Each row is a point. Two turns around zero, p and q, are shown by what they do to some points. Where does a point land after both, in the order given? Backwards means that the second turn is done in reverse. Each puzzle has new turns, and all numbers are rounded.

Turn p:
[-0.50  0.76  0.52] -> [-0.29  0.80  0.61]
[-1.78  0.74 -1.42] -> [-1.67  1.22 -1.22]
[ 1.42 -2.09  2.07] -> [ 1.06 -2.51  1.80]
[ 0.86  0.59 -1.17] -> [ 0.89  0.49 -1.19]
Turn q:
[-0.36 -1.63 -2.26] -> [-0.66 -1.23 -2.44]
[-0.57 -1.02  1.18] -> [-1.22 -0.59  0.96]
[ 0.02 -0.97  1.17] -> [-0.69 -0.85  1.05]
[-0.53  2.31  1.09] -> [0.48 2.26 1.21]
[ 1.43  1.32 -1.17] -> [ 2.09  0.42 -0.77]
Where do these land?
q, then p backwards: [ 3.05 -1.17  0.34] -> [ 2.36 -2.01  1.07]
q, then p: [-0.81 -0.48 -0.06] -> [-0.90  0.21 -0.17]
q, then p: [1.45 1.49 1.06] -> [1.92 0.05 1.32]
p, then q backwards: [-0.54 -0.56  0.67] -> [-0.15 -0.65  0.78]
q, then p: [-1.89 -0.50  0.18] -> [-1.73  0.92 -0.01]
p, then q: [-1.26  1.22 -2.19] -> [ 0.27  1.97 -1.98]

Turn p:
[ 0.37  1.59  0.31 -1.17 -0.04 -1.39] -> [-0.31  1.36  0.12 -1.11  0.14 -1.68]
[-0.58 -1.10  0.74 -0.33  2.51  0.49] -> [ 0.00 -0.33  0.21 -0.08  2.63  1.29]
[-1.52 -0.22 -1.29 -2.65  1.32 -1.51] -> [-2.04 -0.09 -1.46 -2.50  1.55 -0.30]
[-0.56  0.53  1.08  0.91 -0.48  2.33] -> [ 0.08  0.94  1.24  1.36 -0.77  1.84]
[-0.84 -0.41 -1.24  0.52  0.01 -2.75] -> [-1.10 -0.98 -1.95  0.30  0.46 -2.00]
[ 1.57 -0.60  0.92  1.18 -2.53  1.13] -> [ 1.29 -0.93  1.81  1.08 -2.40 -0.04]
[ 1.55  0.21 -0.52  1.55 -0.78  1.70] -> [ 2.07  0.04  0.02  0.96 -1.61  0.90]
Turn q:
[ 0.06 -0.88 -1.04 -0.64 -1.10 -1.66] -> [ 0.08 -0.76 -1.19 -1.59 -0.33 -1.25]
[ 1.97  1.41  0.87 -0.80 -1.37 -0.06] -> [ 2.36  0.59  1.26 -0.63 -1.06 -0.40]
[ 1.32 -1.49 -0.61 -0.33 -1.02  0.70] -> [ 0.67 -1.25 -0.74 -0.50 -1.59  0.81]
[-0.32  1.15 -1.52 -0.08  5.57  0.38] -> [ 0.05  0.50 -0.92  1.27  5.09  2.51]
[-1.34  0.73  1.26 -0.07 -0.34 -0.17] -> [-1.03  0.92  1.27 -0.03  0.01 -0.74]
[-0.83  0.67 -1.75  0.09  0.78  0.74] -> [-0.40  1.25 -1.51  0.28  0.74  0.87]
[-0.72 -1.21  1.62 -0.30 -1.25  0.23] -> [-1.26 -0.73  1.32 -0.47 -1.46 -0.31]
[-0.14 -0.38  1.18  2.13 -1.27 -0.16] -> [-0.47 -0.52  0.53  1.67 -1.40 -1.48]
Where do these land?
q, then p: [ 1.65 -2.06 -2.56  3.52  0.24  0.68] -> [ 1.57 -2.85 -3.05  1.65 -1.81  0.77]
p, then q backwards: [ 0.22 -0.19  0.05 -0.91  1.09 -1.52] -> [-0.47  0.13 -0.35 -0.54  0.59 -1.85]
p, then q: [ 0.65  1.53 -1.78  0.19  1.39  0.65] -> [ 1.96  1.32 -1.32 -0.22  0.25  0.94]
p, then q: [-0.84  0.77  1.49  0.78 -0.11  0.31] -> [-0.36  0.72  0.84  1.51  0.22 -0.73]
q, then p: [ 2.48  0.84 -0.61  0.38  0.23  0.34] -> [ 2.64 -0.34  0.10 -0.13 -0.61 -0.18]
q, then p: [-1.81  0.78  1.27 -1.70 -2.00 -0.01] -> [-2.24  1.64  1.53 -0.90 -0.49 -1.13]
p, then q: [-1.54  0.32  1.28 -1.14 -1.44 -1.18] -> [-2.08  0.67  1.03 -0.65  0.41 -1.56]
q, then p: [-0.81 -1.99  0.86 -1.10  0.59  0.74] -> [-1.55 -0.76  1.04 -0.08  0.29  1.82]

Turn p:
[ 3.55 -0.91 -0.29  0.35 -0.35 -0.67 -1.93  0.15  0.65] -> [ 2.44 -0.50  1.58  1.06 -1.23  1.37  0.17  0.81  2.12]
[-1.17  0.85 -2.74  0.27  0.19 -1.10  0.47 -1.60 -0.90] -> [ 0.79 -0.71 -2.59  0.47 -0.58 -0.44  0.20 -2.21 -1.01]
[ 1.65  0.94  0.96  0.92 -0.76 -1.89 -2.35 -0.83  1.27] -> [ 0.58 -0.07  0.72  2.19 -1.97  0.53 -2.05  0.39  1.78]
[ 0.96 -0.78  0.75  1.40 -1.94 -1.39 -0.15  0.56  0.60] -> [-0.21 -0.39  1.44  2.18 -1.41 -0.27  0.65  0.98  0.12]
[-2.86  0.32 -2.46 -0.09  1.25  0.78 -0.16  0.26  0.28] -> [-0.82 -1.75 -3.12 -1.38  0.91 -0.40  0.18 -0.42 -0.34]
[-0.69 -1.38  2.47 -1.78 -0.29  1.44  1.86 -0.36  0.72] -> [-2.23  1.19  2.42 -1.62  1.20 -0.78  0.69 -0.70  0.16]
[0.26 0.68 0.55 0.32 0.38 2.17 1.37 0.28 0.00] -> [-0.94  1.41 -0.08 -0.64  1.21  1.45  0.73  0.33 -0.49]
[ 2.22  0.67  0.39 -0.95 -1.60  0.32 -2.02  1.06 -0.49] -> [ 1.39  0.34  1.34 -0.82 -2.32  1.26 -0.62  1.61  0.31]
[-1.70 -0.14  1.28 -1.14  1.67  0.03  3.11  1.10 -0.25] -> [-1.24  1.90 -0.28 -1.06  2.46 -2.41  0.86  0.09 -0.76]
[-2.21 -0.24 -0.90  0.70  1.43  0.32 -0.21 -0.63 -1.89] -> [ 0.25 -1.42 -1.42 -0.37  1.71 -0.30 -0.84 -0.88 -1.92]
Turn q:
[-0.44  0.38  0.06  2.48 -2.37 -0.88 -0.17 -0.28 -1.44] -> [-0.30 -0.22 -1.84  1.48 -2.91 -0.33  0.35 -0.31 -0.76]
[-0.63  0.37  0.78 -1.28  1.71  3.20  0.90  1.31  2.09] -> [-1.94  0.78  2.06 -0.25  2.34  1.52 -0.12  1.40  2.10]
[ 0.15  0.91 -0.01  0.63 -0.11 -1.17 -0.23 -0.13 -3.11] -> [ 0.72 -0.65 -1.34 -0.13 -1.23  0.38  0.90  0.76 -2.56]
[ 0.65 -0.33  0.35  3.08  0.08 -1.71  0.60 -1.96 -0.90] -> [ 1.86  0.15 -2.77  2.09 -0.61 -0.05  1.09 -0.95 -0.38]
[-0.02  0.30 -1.55  0.94  0.58 -1.18 -2.35 -0.36 -1.77] -> [-0.15 -0.82 -2.37 -0.61  0.19 -0.90 -0.76 -0.32 -2.38]
[ 0.49  1.09  1.24  0.02 -0.69 -1.52 -1.94 -1.48 -1.22] -> [ 0.82  0.42  0.01  1.33 -0.54 -1.07 -0.38 -0.43 -2.97]
[-0.21  0.27 -1.14 -1.38 -0.21  1.83  1.06 -0.18  2.62] -> [-1.01  1.43  1.46 -1.11  0.67  1.06 -0.96 -1.02  2.18]
[-0.93 -2.17  0.78 -0.25 -0.08  0.96  0.22  0.71  1.71] -> [-0.74 -1.30  1.26  0.73  0.68 -0.47 -0.21 -0.23  2.34]
[-0.83  0.42 -0.07 -1.86  1.05 -0.32  1.12  1.84  2.25] -> [-0.92  0.87  1.87 -1.85  1.23 -0.89  1.30  0.25  1.62]
[-0.76 -1.25 -0.27 -3.00  0.59  1.66  1.57 -0.03  1.07] -> [-0.12 -0.78  2.80 -1.51  1.19  1.60 -0.10 -0.65  1.66]
[ 2.53  0.01 -0.16  0.60 -0.55 -0.87 -0.78  0.57 -1.29] -> [ 1.78  0.12 -1.14 -0.18 -1.01 -0.86 -1.11  1.50 -0.84]
Where do these land?
q, then p: [-1.08 -0.36 -0.54 -1.19  0.35 -1.72 -0.32 -0.58  0.62] -> [ 0.54  0.70  0.71  0.21  0.33 -1.09 -0.55 -1.99  0.14]
q, then p: [-3.16 -0.61 -1.50  1.22  1.71  1.42  1.40  1.03  1.30] -> [-2.71 -0.84 -1.83 -1.29  1.94 -1.02  1.22 -1.65  1.29]
q, then p: [ 1.94  0.90  1.51 -0.86 -2.72  1.97 -1.04  0.87 -0.38] -> [-0.78 -0.63  1.17  0.28 -1.77  0.73 -1.77  3.23 -1.07]
q, then p: [ 1.27  2.55  0.95  0.88 -2.17 -0.09 -0.46  0.29 -1.09] -> [ 0.03  0.42 -0.58  0.50 -2.35  0.69 -0.18  1.69 -2.52]
q, then p: [-1.34 -0.83 -1.64 -1.46  0.97 -0.30  0.87 -1.04  0.14] -> [-0.11  0.40  0.90 -1.39  1.06  0.06 -0.07 -2.32  0.86]
p, then q: [ 0.29 -0.39  1.09 -0.60 -0.11 -0.46 -2.43 -0.45 -1.52] -> [ 0.70 -0.91  0.82  1.21  0.08 -1.32 -1.78  1.01 -1.03]
p, then q: [ 1.92  1.35  1.87  0.62 -0.81  0.58  1.64  2.10 -1.77] -> [-0.89  1.41 -0.09 -0.22 -1.20  0.81  1.27  3.48 -1.40]
p, then q backwards: [ 1.81  1.36  0.03 -0.88  0.66  1.05 -1.84 -0.67  0.03] -> [ 1.89 -0.23 -1.43 -0.62 -0.61  1.54  1.41 -0.69  0.06]
q, then p: [ 0.24 -1.53 -1.63  0.66  0.07 -0.53 -0.24 -1.00 -0.31] -> [ 1.11 -1.22  0.13 -0.17 -0.42  0.63  0.53 -1.48  1.06]
p, then q: [-2.42 -1.05  0.32  1.47  1.57  0.91  2.87 -1.01  1.80] -> [-0.96 -0.55 -1.48 -0.27  2.60  1.17  2.95 -2.16  0.18]
q, then p: [ 0.52 -1.40 -0.46  0.14  0.48 -2.83 -0.43  0.46  1.16] -> [ 1.65  0.53  0.07  1.31 -0.69 -1.71  0.38 -1.21  1.64]
